Each row is a point. Before rounding, the points of a table are all equally far from one centre. They may lie mostly on one side of it. Where is the centre, to within rounding?

Points (6 x 2):
8	-37
-60	-26
-53	-40
-60	-6
10	-1
-55	4
Centre: -24	-17

Points:
1	84	29	57	-20	-21	-15	2	22
3	96	-9	-25	-9	3	-32	20	29
-7	86	-55	11	31	-21	-29	3	1
-7	70	-21	9	19	6	-64	42	-3
-10	86	-65	26	-19	17	8	13	-19
-49	71	-53	54	-11	7	-19	0	-35
0	71	-54	53	-15	9	-38	15	-21
22	84	-1	42	5	-19	-22	29	-9
23	72	-26	2	-8	-24	-51	9	9
-42	60	-24	19	4	-55	-25	8	-11
-5	91	2	4	24	-7	-47	13	-27
34	95	-26	9	8	54	-27	-6	-1
17	82	16	-19	0	13	-37	32	-4
6	57	-5	28	6	-39	-49	30	4
Centre: -19	34	-7	18	6	22	-5	-10	12

Points (26 x 20):
-18	37	-70	-10	-32	-44	-43	31	-66	-2	49	1	28	55	10	12	42	23	42	-13
35	7	-65	-26	-43	-5	-68	-2	-48	-24	13	18	-30	48	50	32	22	15	8	10
10	30	-34	-77	-68	-10	-33	-26	-46	-27	4	4	10	12	32	27	90	24	30	13
2	-36	-68	-90	-24	19	-18	6	-39	-24	12	28	29	45	24	-2	66	25	10	-35
23	4	-53	-52	-27	-25	-90	26	-12	-53	-3	-22	-8	19	10	-20	35	0	48	16
-1	12	-33	-62	-13	-34	-66	-14	-39	-38	49	26	-49	32	38	16	8	20	16	-34
26	-5	-50	-57	-30	-10	-78	-7	-75	-38	-11	55	1	11	29	-33	72	57	-19	-3
18	30	-15	-5	-52	19	-36	-50	-33	11	13	9	2	12	31	0	41	-4	64	-12
-27	37	-22	-92	-11	-45	-60	40	-54	30	43	-17	-8	5	38	-5	2	16	13	22
-4	34	-61	-44	-2	-39	-52	-35	-82	27	-3	34	-73	-10	-27	2	51	11	16	0
14	11	22	-38	-31	-26	-73	-5	-51	-4	2	-4	13	-6	21	14	85	-4	31	-9
-36	1	-70	-44	-19	-15	-64	-12	-44	27	16	2	-26	17	28	-20	84	32	70	9
15	12	-33	-66	7	4	-44	-57	-39	8	52	-16	35	2	46	29	22	8	66	11
23	42	-49	-54	-9	8	-91	-13	-68	-17	-4	9	3	19	18	17	36	16	70	41
-11	33	-64	-45	-41	-22	-58	-58	-41	-11	37	4	-6	23	52	-6	50	15	45	-18
4	9	-51	-51	-52	-14	-71	18	-36	10	2	33	-25	27	9	-16	54	6	56	-10
-6	32	-19	-1	-21	-45	-70	5	-32	-19	19	-24	0	15	5	-4	52	-8	50	-40
-52	34	-46	-22	25	8	-67	-4	-61	-6	59	-20	-56	33	-10	2	65	-3	52	19
-10	26	-74	-34	-20	-14	-16	-13	-33	34	-45	-23	5	-18	50	32	-9	14	28	-4
-5	22	-90	-59	-27	-39	-62	-7	-34	-35	-5	43	-24	16	42	21	12	17	6	-24
3	19	-51	-36	-45	28	-84	-8	-21	-5	10	-5	6	33	19	1	-28	31	3	0
-1	14	-78	-45	-39	-6	-53	-45	-41	-18	7	2	-4	24	59	25	33	25	39	-29
-15	18	-56	-36	-17	-32	-46	-29	-76	-5	47	16	-12	-1	73	36	79	43	48	-4
25	21	-23	-43	-6	-25	18	-17	-51	-9	30	-30	16	34	-10	24	9	-9	67	-38
26	36	-82	-50	-35	-52	-43	60	-56	-29	28	26	-37	15	27	2	21	16	19	-13
17	26	-83	-84	-16	-55	-33	-14	-35	-19	-9	22	-39	21	18	-8	60	31	43	-3
Centre: -15	0	-40	-26	5	-1	-5	0	-59	-29	22	7	0	-20	5	-15	26	19	6	27

Points:
-34	-11	60	-9	-35	-3	0	-11	1	-6	6	-78	-8	-29	9	49	-77	31	47	77	-1	53	-25	-10
-22	27	42	21	16	-11	26	-34	29	80	-12	-24	9	-5	58	31	-87	-6	-3	36	33	47	-31	0
-42	-47	66	-17	52	-53	103	29	-7	18	21	-31	25	-12	17	-3	-50	17	8	31	10	33	30	0
-56	-57	64	-7	39	-3	37	-14	29	4	-12	-51	-1	-14	45	13	-60	7	69	9	6	60	-9	13
8	-23	63	22	14	20	18	16	38	35	-16	6	81	-37	32	-24	-31	14	1	57	6	60	-1	-9
-37	11	-8	56	46	-33	22	30	-4	-7	-18	-2	2	-28	18	14	-125	2	34	-11	-22	48	1	-32
6	12	42	1	55	-23	48	7	10	23	-7	-37	54	20	19	24	-96	-11	47	50	-27	63	-29	31
-79	21	49	-11	-5	9	36	-38	-33	56	37	-78	8	-23	-9	37	-94	22	4	56	-17	7	-7	-8
33	12	51	-6	41	-44	51	30	-25	-18	47	-3	7	-37	38	35	-58	28	8	25	-37	73	15	-12
29	-38	37	-23	53	-26	68	-13	40	60	-21	-9	-7	-21	-1	9	-40	22	29	58	14	65	-12	-2
-34	-4	40	-25	10	-28	36	-4	13	32	-8	-11	31	-32	22	-11	-103	38	39	57	-5	59	8	58
-37	-7	61	58	46	18	78	-23	-2	5	13	22	-26	-22	47	29	-80	43	3	42	-27	-19	-13	-29
-36	-34	41	31	31	-13	96	17	-14	34	27	16	31	-17	30	21	-24	-8	-54	72	-30	15	-28	27
1	5	34	-9	52	17	25	-41	34	14	4	-50	38	-14	41	44	-80	35	10	35	51	40	-8	9
-39	-34	68	47	54	24	18	-40	9	16	-3	-5	52	-15	29	22	-65	41	-23	78	-11	15	-18	5
-8	-41	9	-41	59	4	71	2	-23	63	3	-31	-15	-32	21	40	-50	0	23	-10	11	16	40	7
-29	6	53	45	-2	-19	74	-34	-46	-24	10	-8	8	-15	0	35	-64	-16	21	51	-12	74	7	-28
4	-3	66	35	42	12	11	-4	39	9	17	-22	9	-68	48	69	-61	40	53	28	5	30	5	14
5	-19	32	-4	18	13	22	-20	-28	46	6	-13	35	-33	-2	13	-70	77	19	54	-32	79	-28	47
-23	-38	15	40	15	28	52	-10	12	2	40	-46	-1	-15	59	11	-89	18	34	10	-22	67	-9	-38
-28	-48	30	17	33	38	58	17	41	44	-44	0	-28	-15	22	23	-31	-21	-44	94	-29	29	2	15
29	16	-5	-1	12	-40	53	-26	25	5	-15	-26	3	-18	38	51	-60	26	-11	49	-6	37	28	57
7	-20	-2	-21	40	-26	31	45	-35	29	0	-11	41	-7	14	20	-50	46	72	40	38	57	6	11
-34	-9	49	20	42	20	14	-36	9	-17	17	10	7	28	1	50	-110	17	26	46	-18	36	-68	-22
-38	-15	21	-2	30	15	76	-24	-11	4	-10	-16	2	-39	39	56	-67	37	32	93	-2	3	7	36
-23	32	39	-34	30	22	55	-13	12	-9	-28	-34	19	16	58	1	-107	14	25	37	-29	16	-64	6
6	-37	24	-45	19	-3	48	-25	23	-35	26	-12	27	-15	15	-22	-8	14	69	35	-1	42	-27	-4
-29	-32	23	23	7	-2	72	-18	36	18	-14	46	3	-42	12	47	-78	-35	12	23	-15	59	-24	-16
14	-5	61	46	62	-13	17	1	24	35	6	-17	13	-60	19	-6	-61	45	35	49	34	62	-4	-26
-1	3	91	-12	-37	-28	31	24	12	54	-45	-27	31	-38	-34	43	-17	6	-1	50	36	53	-28	-1
Centre: -37	18	26	6	19	6	27	25	11	15	0	-19	-2	-4	-11	18	-23	24	2	19	-19	20	-11	-4

Points (30 x 24):
-18	-19	11	17	50	-10	1	39	-43	-41	30	71	57	-17	-19	-32	-96	-13	7	47	19	12	-35	12
-11	4	6	-15	-14	-35	-13	16	-65	32	36	69	7	-8	51	-7	-96	4	-31	49	-6	-8	-45	43
-42	51	33	35	40	16	22	43	-11	55	-29	68	15	-26	-16	-21	-93	-21	-14	36	2	3	-27	14
-10	40	34	62	38	-3	52	43	-15	3	-28	70	-5	-6	10	4	-86	-22	3	15	-7	24	-39	2
-12	53	53	-29	30	-8	1	17	-70	34	16	20	-12	-23	-4	15	-69	-12	-42	3	35	-39	-17	35
-19	40	36	32	49	28	18	26	-74	-2	-17	68	2	-17	-53	8	-78	49	-48	8	34	-46	-5	-11
-8	68	21	19	2	-18	24	14	-71	-34	-3	73	-3	15	-34	13	-103	7	-50	30	36	-22	-7	6
-24	31	26	26	54	-24	-24	58	-34	-19	26	56	48	15	-4	-5	-86	-8	-3	7	59	-2	-6	34
-29	-19	28	10	38	-17	16	56	-14	25	-4	82	23	-11	47	31	-80	35	-29	2	36	-46	-29	60
7	10	42	15	-29	-16	14	50	-34	-5	17	77	42	39	-27	29	-88	8	-24	13	36	-50	-28	-6
-38	21	-9	-4	22	-13	9	55	-17	41	30	16	-2	54	-39	-36	-99	-21	9	26	43	-33	-28	23
-40	50	26	-5	24	-6	8	32	-43	30	-5	13	4	-41	-16	16	-47	-11	-26	-14	36	30	-70	21
-14	39	-13	37	-20	-35	12	-20	-15	-24	-8	57	23	-9	11	-51	-26	-3	-40	42	10	8	-61	-2
-59	44	-13	18	29	-26	-34	71	-35	7	-3	76	11	16	1	0	-76	14	-8	59	60	14	19	34
24	41	-17	-9	38	-19	44	-5	-104	-23	16	51	36	-7	24	7	-101	32	3	21	29	-24	-47	21
-10	6	48	5	14	-40	6	-6	-66	21	-1	98	-9	14	-6	-19	-65	53	8	57	23	-30	-59	41
-8	10	-14	63	29	10	-2	11	-17	28	21	50	-7	16	-28	-2	-137	-10	-3	16	-6	-2	13	68
-24	54	20	34	22	-62	-41	-3	-17	22	-19	75	-19	17	3	-15	-82	6	-25	17	45	-50	5	39
-7	19	33	3	3	-6	48	57	-17	-16	-17	34	42	29	12	-37	-83	5	-27	12	29	17	1	27
-38	39	35	-15	59	22	21	28	-57	15	-19	78	24	9	-2	-13	-56	-29	-48	35	-19	0	4	15
-14	32	50	36	-6	-37	10	46	-36	2	47	88	-2	-1	-7	-34	-67	40	-18	9	31	-3	13	-10
-57	63	33	21	12	6	-1	38	-59	8	9	64	29	-13	-8	-13	-91	2	-1	56	16	-25	30	27
-13	35	22	35	31	-32	-2	72	-28	11	1	61	14	-16	-20	22	-89	8	-30	30	-25	20	-36	55
-24	51	12	24	-3	-43	14	57	-27	5	-3	69	31	30	32	0	-96	25	15	4	23	-30	-29	42
1	41	-39	21	-3	-60	29	-12	-27	3	-21	60	48	36	-53	-32	-121	15	-23	33	3	-19	6	29
-13	39	22	-13	15	-10	38	22	-49	60	5	55	19	19	8	-23	-79	-41	-4	-19	-24	-49	-30	28
-82	9	-19	11	-9	-43	57	50	-42	-14	-7	63	-2	9	-52	-34	-73	10	14	10	37	8	35	16
-20	74	43	-3	50	-35	27	26	-39	-17	30	81	14	-3	-29	5	-54	9	-7	32	9	-18	1	50
-34	31	33	17	45	-5	6	39	-16	26	9	41	-13	54	17	-33	-89	-2	-7	27	18	-2	16	48
-34	58	-7	-1	-39	-10	-13	33	20	55	-2	46	29	-19	-28	7	-92	37	-30	11	7	-10	6	35
Centre: -6	-5	-27	11	22	-19	18	5	-34	25	-5	49	7	-10	-15	14	-50	10	-2	24	23	-15	-1	2

Points, 29 rows:
89	-8	11	20	28	-60	23	-52	-1	30	-60	-6	23	-15	65	8	-34	5	-13	16	-4	-31	-13	1
29	19	26	17	24	-60	35	-42	30	37	-82	8	73	2	50	-10	-40	18	17	-30	2	-51	-9	19
40	1	18	15	17	-42	59	-63	19	30	-78	1	44	22	43	-25	-23	11	-43	11	8	-67	-23	-11
32	23	25	22	33	-38	32	-51	-9	15	-74	39	22	-29	48	-21	-33	-7	8	-43	12	-69	-42	13
58	23	30	5	23	-10	31	-46	8	13	-88	-4	17	-39	47	-2	-60	3	17	11	-25	-69	-15	23
65	14	9	13	51	-58	10	-53	23	-1	-81	31	37	-32	69	-31	-41	7	1	7	16	-29	-5	2
36	16	0	0	51	-35	37	-51	21	28	-106	-30	22	-19	55	-26	-39	12	-16	-10	-15	-58	-17	17
32	28	16	30	65	-58	33	-25	17	39	-90	25	37	-18	75	3	-7	-4	-30	-30	-24	-58	-10	8
20	18	4	20	65	-6	31	-18	5	50	-107	13	5	-17	58	13	-28	-3	24	8	9	-50	-42	-11
40	-6	32	32	47	-49	20	-40	24	29	-82	9	20	-23	80	6	-50	33	11	-11	-24	-43	-10	-18
59	0	13	8	40	-41	30	-81	19	14	-66	10	12	-7	75	1	-54	3	10	39	-20	-48	-1	3
49	19	15	10	27	-56	26	-60	15	69	-76	-12	35	3	35	-23	-33	19	-12	-3	-6	-36	-11	-33
34	-8	34	17	35	-68	26	-47	18	10	-98	6	62	12	46	-19	-43	-14	-22	-11	-16	-44	4	-32
67	37	20	8	12	-42	-10	-46	18	35	-104	10	29	6	69	-25	-49	-16	-8	-3	1	-34	-7	35
47	20	-10	26	54	-56	32	-51	17	29	-55	16	24	-8	86	-30	-24	-18	5	-5	10	-67	-31	21
59	-17	4	-3	1	-67	35	-48	33	15	-70	25	27	2	80	-19	-40	5	-41	-19	-12	-76	-12	-5
43	34	13	14	84	-28	40	-47	26	19	-74	18	28	-5	34	-4	-65	17	-3	12	3	-34	-8	14
42	9	24	-11	38	-69	25	-49	4	26	-95	-1	31	1	77	-12	-46	32	7	10	10	-48	-36	-7
32	-6	21	44	35	5	8	-42	3	2	-78	4	51	-13	38	-19	-71	19	15	4	-3	-62	-23	-25
36	18	5	34	46	-15	37	-38	23	24	-52	-32	67	6	27	-12	-43	8	1	-34	19	-21	-19	-20
50	37	6	12	60	-17	36	-47	16	10	-96	-19	33	2	59	-29	-44	20	-16	22	21	-41	-3	9
61	16	-5	3	66	-28	20	-49	16	29	-62	-8	42	-3	47	-27	-35	-15	18	22	23	-67	1	-9
46	23	22	13	52	-44	17	-40	13	-5	-87	19	17	-19	31	-29	-54	2	15	4	2	-90	2	18
72	42	20	12	50	-27	0	-57	50	33	-62	22	25	-18	43	7	-29	-6	-32	-15	-18	-69	-1	-13
46	21	14	-11	52	-37	37	-28	-5	46	-96	-5	21	-3	50	-7	-64	-13	9	-10	10	-59	-21	-17
40	9	-8	44	62	-21	38	-58	22	16	-66	19	54	21	52	-33	-36	-3	3	-20	11	-36	6	7
69	10	27	27	29	-27	57	-49	-19	8	-38	-5	33	-13	60	-14	-24	-6	9	24	16	-30	-26	-23
29	12	29	22	36	-44	37	-48	-1	38	-94	-12	35	-18	62	-16	-57	-2	-17	-33	-9	-47	3	-1
45	24	26	36	50	5	37	-56	13	22	-66	17	42	-5	45	-35	-49	-17	24	18	-11	-44	-9	0
Centre: 0	26	-9	-6	5	-24	2	-11	9	-2	-43	15	16	6	45	1	-15	0	-11	7	-16	-31	-7	-6
